Rows are points. A path goes straight from each point to the next, and from the last back to the first. The post is the endless flat space through its rows: a point in 2 columns, a line in 3, a plane in 4, and so on, so that a path can go around it. How many times does the path go around the post? Going back the other way cancels.
In the rows, 128 means zero.

Post, 2 rows:
99 156 137

149 82 156
Path (30 x 3):
139 160 101

143 116 98

106 143 117

60 148 149

121 88 201

103 120 217

72 175 151

140 111 178

155 96 149

125 143 111

168 41 113

50 149 154

138 77 223

156 104 216

152 102 155

124 135 177

182 106 159

171 98 86

145 71 127

75 138 134

106 105 189

110 148 160

140 136 147

173 87 117

217 45 166

179 75 217

193 84 162

94 218 142

180 62 134

170 74 99
Times around: 3

Post (8 x 9):
125 153 158 75 106 124 104 110 123

133 133 139 122 146 155 122 152 137

160 213 124 148 130 134 138 130 132

132 115 118 138 132 125 131 170 133

184 124 63 122 172 110 170 115 130

118 122 89 90 124 132 141 128 81

142 111 110 130 100 156 148 107 89

110 116 126 130 122 135 75 133 76
Path (26 x 9):
129 151 137 86 112 140 120 102 153

131 229 99 125 124 114 150 166 152

152 111 104 7 160 142 126 113 140

185 89 134 143 132 163 117 87 111

117 117 112 123 139 135 143 137 90

85 152 117 79 116 122 143 137 71

114 44 122 119 154 155 94 202 71

137 220 137 62 119 169 173 157 153

146 112 109 190 143 137 103 158 133

133 158 101 142 117 93 141 152 129

122 217 142 90 53 130 142 152 152

150 93 117 86 177 117 106 157 154

144 109 117 167 118 107 108 148 79

139 140 164 147 172 93 49 133 152

135 93 106 81 139 91 117 65 139

156 162 162 170 29 154 101 83 119

162 214 109 71 136 143 124 133 106

134 204 149 113 125 151 96 120 132

117 101 100 86 91 118 144 90 122

127 178 123 154 108 124 87 191 144

143 154 51 132 129 111 148 149 63

166 142 104 117 112 142 163 71 84

93 168 166 177 75 172 116 148 90

128 86 130 87 129 105 144 144 104

184 165 102 108 184 134 138 153 148

183 157 96 97 101 137 115 51 88
Times around: 1
